Every row gives one point. Two turns around zero, p and q, are shown by what they do to some points. Write where each new point lands after one turn and then the other. Backwards means that the second turn is done in reverse. Each puzzle has new turns, and all numbers are rounded.
(in the rows, 128 means zero)

Turn p:
[166 156  88] -> [184 151 118]
[131 101 100] -> [135 117  91]
[ 99 157 174] -> [ 92 144 175]
[106 124 143] -> [102 128 134]
[139 102 135] -> [128 100 122]
Turn q:
[ 75 121 118] -> [ 82 155 119]
[139 112 178] -> [132 117 180]
[131 150 106] -> [142 139 102]
[167 128 110] -> [156 100 111]
Where do these land?
q, then p: [146 113 129] -> [124 106 120]
q, then p: [150 154 144] -> [157 115 148]
p, then q: [ 89 101 101] -> [103 145  82]
q, then p: [164 186 107] -> [199 129 124]
q, then p: [ 99 103 128] -> [ 93 142 124]
p, then q: [120 111 160] -> [ 96 128 147]

Turn p:
[157 145 156] -> [121 154 162]
[ 99 147 138] -> [ 94 127 115]
[110 117  72] -> [156 117  76]
[122  98 171] -> [113  94 166]
[152 133 103] -> [156 148 121]
Turn q:
[117 130 103] -> [122 137 103]
[109 171  76] -> [126 184  85]
[121 101 148] -> [113 100 140]
[157 101 170] -> [144  88 166]
[129 124 170] -> [121 116 168]
[135 141 100] -> [142 145 105]
Where do these land?
q, then p backwards: [144 112 135] -> [127 104 128]
p, then q: [169 118 117] -> [164 131 153]
p, then q: [148 132 160] -> [115 132 163]
q, then p: [ 60 166 108] -> [ 78 147  68]
p, then q: [119 112 121] -> [132 111 118]

Turn p:
[127 145 123 164] -> [136 147 126 163]
[127 167 108 133] -> [127 172 126 131]
[149 135 134 138] -> [151 133 134 133]
[ 97  89 147 115] -> [ 96  84 132 125]
[102 107 180 111] -> [103  86 170 124]
[162 174  93 143] -> [162 185 112 131]
[132  79 109  92] -> [121  90  95  90]
Turn q:
[121 149 136 163] -> [103 144 115 155]
[117 122 172 101] -> [104 113 169 110]
[ 85 127 151 133] -> [ 86 103 127 127]
[165 141  84  93] -> [178 158 117  93]
[152 102  97 149] -> [170 123 113 154]
Where do these land?
p, then q: [191 129 135 104] -> [169 155 170 107]
p, then q: [102 157 121 151] -> [ 94 143 107 143]
q, then p backwards: [122 139 106 164] -> [120 122  95 156]
q, then p backwards: [123 128 103 111] -> [148 118 113 113]
p, then q: [103  88 175 110] -> [122  66 157 136]

Turn p:
[101  96 124 116 157 129] -> [ 97 125 114  95 151 135]
[157 165 130 128 152 113] -> [155 159 112 154 143 117]
[136 163 174 128 115  87] -> [146 171 164 140 123  88]
[ 79 122  89 147 114 126] -> [ 88  97 102 123  98 109]
[105 134 148 119 118 153] -> [127 139 135 102 100 141]
[121 134 158 168 148 113] -> [ 96 166 140 152 130 125]
[180 152 151 127 121 138] -> [173 148 148 156 131 146]
[159 137 110 102 126 158] -> [171 114 112 126 130 153]
[113  48  66 118 100 136] -> [ 97  31 123 104 145 139]
Turn q:
[182 115 105 119 111 152] -> [175 100 100 103 127 139]
[122 152 161 169 157 113] -> [122 157 140 183 138 145]
[106  96 124  89  88  77] -> [117 101 157 109 115  57]
[114 181 111 112 136 162] -> [111 173  93 100 143 142]
[131 128 108 126 158  71] -> [109 104 120 162 165  96]
[121 104 133 119  95 156] -> [137 122 142  95  94 134]
[127 161 120 142  87 127] -> [139 157 101 130  99 107]
[ 97  94 125 130 167 148] -> [ 87 105 150 123 133 165]
[151 121 166 148 151 146] -> [154 134 151 148 137 168]
Where do these land?
q, then p: [ 86 170  92 153 146 123] -> [ 96 118  81 128  86 102]
q, then p backwards: [130 126 164 127 135 156] -> [145 123 164 122 126 150]
p, then q: [ 85 132  98 193 159 173] -> [ 72 137  89 101  61 135]
q, then p: [149 120 130 109  82 148] -> [176 108 148 124 144 119]
q, then p: [156 144 115  95 146 105] -> [123 139 100 133 174 121]
q, then p backwards: [159 122 167 103  97  68] -> [159 152 139 102  90  65]
p, then q: [112 141 130 144 158 118] -> [101 144 105 136 129 118]
p, then q backwards: [152 114 123 133 124 116] -> [140 118 136 129 148 111]
q, then p backwards: [122  84 133  96 106 145] -> [107 105 139  96  88 136]

Turn p:
[130  85 162 143 167 118] -> [103  99 145 167 163 146]
[171  89  99 145 108 154] -> [156 116  84 163 105 159]
[125 178 146 153 121 110] -> [148 167 169 115 135 123]
[137 103 144  90 147 126] -> [118  79 126 129 138 116]
[101 172  84 142 129 115] -> [128 185 110  95 141 116]
[110 128 150 140 127  87] -> [115 144 156 149 144 102]
[159 146 156  88 121 148] -> [156  85 149 101 109 124]
[ 91 124  82 122 104 166] -> [ 99 150  83 103  89 138]
Turn q:
[172 149 167  99 146 131] -> [130 153 125  85 177 116]
[158 146 148  75 138  99] -> [118 173 108  88 146  97]
[113 122  74 174 134 141] -> [138  92 106 165 104 169]
[101 101  99 131 131 164] -> [107  81 132 130 101 145]
[100 144 154 137 127 110] -> [118 144 144 160 140 110]
[136 130  87 131  98 165] -> [127 118 134 112  98 180]
[116 104 166 149 122  87] -> [157 133 147 155 129  80]
Where do these land?
p, then q: [132 125 138 119 114 165] -> [128 122 157 108 107 135]
q, then p backwards: [192 112 125 126 100  61] -> [164 185  75 132  83 112]
p, then q backwards: [144 107 174 118 129 124] -> [ 99 104 141 156 125 151]
p, then q backwards: [129 144 126 147 147 169] -> [153 149 109 127 112 160]
q, then p backwards: [ 99 165 140 116 137 114] -> [ 93 111 123 153 133 104]
p, then q: [ 82 148  99 105 140 149] -> [ 72 146 117 122  99 122]
p, then q: [151  94 119 169  89  92] -> [180 137 124 169 143 167]
q, then p: [ 94 128 103 123 168 150] -> [ 79 144  99 145 124 136]

Turn p:
[143 136  85 149 141 107 156 142] -> [158 139 134 104 146 129 172 142]
[137 154 151 138 174 157 116 118] -> [143 138 125 129 167 150  82 118]
[175 141 145 147 165 160  96 140] -> [151  97 106 122 182 136  89 123]
[ 90 117  90 101 158 121 132  98] -> [ 94 184 112 131 132 149 151 135]
[120 121 140  59 140 139 153  92] -> [ 83 151 118 102  96 174 114 104]
[135 120 127  73 112 121 114 170] -> [ 92 102 115  92 104 118 119 163]
[142 111 132 184  78 140 111 130] -> [160  84 126 177 121 100 144 118]
[151 114 149 186 107  83 111 155] -> [148  90 158 136 151  63 146 115]
[ 76 107 139 150 103 146 155 119] -> [123 135 165 181 100 144 140 131]
[111 159 120  93 102 107 137 117] -> [127 158 122 106  80 116 125 132]
Turn q:
[121 128  82 129 104 106 145 107] -> [143 121  89 107  99 101 115 131]
[161 131 112 151 124 144 123 113] -> [151 128 106 125 126 154 132 102]
[129 155 164  70 202 117 140 142] -> [107 138 174 129 209  85 120 118]
[130 130 140 170 110 140 155 104] -> [136 131 102 162 104 131 157 109]
[133 155 141 124 112 157 140 117] -> [136 170 121 145 128 131 133 120]
[137 147 153 159 103 146 110 172] -> [150 137 141 166 128 174 130 159]
[120  97  69 135 152  89 149 133] -> [123  71  87  93 134 101 123 140]
[112 144 131 158 130 174 116 137] -> [108 145 109 161 131 168 120 129]
[123  69 151  35 128 100 124 118] -> [ 98 137 193  52 122  84 151 136]
[114 124 136 148 115 108  77 135] -> [127 103 156 138  98 152  98 135]
Where do these land?
p, then q: [117 115 163 116 128 128 115 160] -> [101 109 161 132 113 137 124 146]
p, then q: [129 125 115 185 108 135 129 144] -> [157  93 125 137 142 137 169 121]
q, then p: [ 84 135 193 117 109 173 153  93] -> [185 177 180 151  93 109 114 124]
q, then p: [150 156 116 102 116 102 126 122] -> [127 118 106  93 136 104 116 110]
p, then q backwards: [ 94  80 108 123 101 104  79 141] -> [ 63 116 145 136 138 123 182 131]
q, then p: [179 113  84 145  97 157 116 145] -> [141 100  77 107 116 181 130 147]
p, then q: [119 163 101 114 143 114  96 134] -> [151 122 126 119 154 119  85 150]
q, then p: [173 149 162 104 165 156 155 115] -> [150 173 143 101 159 157 110  87]
p, then q: [141 112  77 124 131 131 173 137] -> [128 164 100 121 158 117 170 146]
p, then q: [117 132 165 105 177 102 101 113] -> [ 95 127 155 141 132 110  70 109]
q, then p: [104 129 125 174 133 105 165 104] -> [136 132 135 149 130 108 192 118]

Turn p:
[147 127 165 144 145 101 126 120 122] -> [158 111 165 120 133 134 122 147 132]
[116 117  90 132 119 123 114 111 110] -> [103 124 116 131 113 139 166 133 124]
[ 90 154 127 123 105 113 111  94 148] -> [142 158 124 104 109 113 167 112 154]
[155 147 140 129 133 179 203 117 144] -> [176 123  92 144 122 149  77  83  98]
[163  65 130 134 141 119 110  99 159] -> [119  87 172 155  77 105 124 130 121]
[ 51 110  94 104 104 111 123 131  94] -> [ 88 177  86 124 106 140 164 171 152]
[168 150 129 116 121 107 127 135 133] -> [131  94 134 115 148 132 119 111 153]
[140 142 152 117 115 181 122 105 104] -> [122 153 145 109 122 164 110  90 100]
[113 152  90 162 136 154 148 119  96] -> [136 134  90 136 145 157 162 123  86]
[173 141 165 157 125 107 138 215 149] -> [142  85 132 102 193  84  69 153 124]
[ 83 152 145 112 112 114 103 122 157] -> [135 172 133 106 125  96 146 121 162]
[138  79 109 107 178 126 110 167 121] -> [ 84 116 148 188 142 121 111 160 130]
Turn q:
[143 147  80 151 160 146 149 147 120] -> [102  85 133 153 170 135 111 141 114]
[ 89 181 136 157 188 161 157 103 128] -> [171 127 131 145 172 164  80 184 103]
[149 127 129 145 142 160 139 153 142] -> [120 125 140 164 151 118 147 144 115]
[100 182 134  90  99 123 126  85 131] -> [186 129  89  79 142 125 114 121 140]
[ 98 101 108 147 118 129  98 139 144] -> [131 100 132 137  83 141 142 124 108]
[190 135 172 108 114 130 112 134  82] -> [115 181 148 123 153  74 120  86 133]
[165 139 103 171 119 136 113 143 162] -> [126 101 113 188 139 127 146 102 124]
[112 100 101 106  99 145 128 127 148] -> [135  94 134 107 109 124 168 133 138]
[109  98 111 137 101 119 148 101 132] -> [132 113 141 108 114 168 148 118 150]
[151 119 162 111 138 111 123 147  69] -> [ 91 175 151 106 132 101 103 112 117]
[123 117 194  97 128  75 138 156  96] -> [ 89 208 113  90 108 120 120 131 123]
[107  91 107 117 131 101 105 101 182] -> [140 100 111 136  66 141 137 142 170]
Where do these land?
p, then q: [143 139 126 124 163 124 166 101 117] -> [135 120 163 168 149 123 143 113 133]
q, then p backwards: [155  90 115 125 127  90 154 187 153] -> [108  99  59 102 114 126  92 135 110]
p, then q: [122 129 130 103 158 160 150 136 104] -> [156 111 142 155 141 125 108 121  95]
q, then p: [ 95 103 107  94 110  90  87 109 125] -> [ 87 124 116  96  79 120 121 106 162]
p, then q: [154 177 145 108 165  93  74 109  99] -> [155 180 143 161 145 127 139 198 149]
p, then q: [107 103 172 158 107 174  91 139 128] -> [129 168 107  75 131 106  92 109  99]
q, then p: [ 79 164 119 112 164 117 121 157 150] -> [ 60 113 105 129 157 131 136 152 122]
q, then p: [117 130 105 185  80 132 167 105 108] -> [142 153 147 166  98 164 105  92  83]
q, then p: [141 110 106 134 102 172 126 116 124] -> [159 115 148 138  99 139  97 143 126]
q, then p backwards: [151  94 132 155 133 156 121 138 154] -> [125 108 110 127 174 119 106 105 137]
p, then q backwards: [144 167 150 110  98 100 151 110 148] -> [125 137 115 102  99 114 121  69 127]
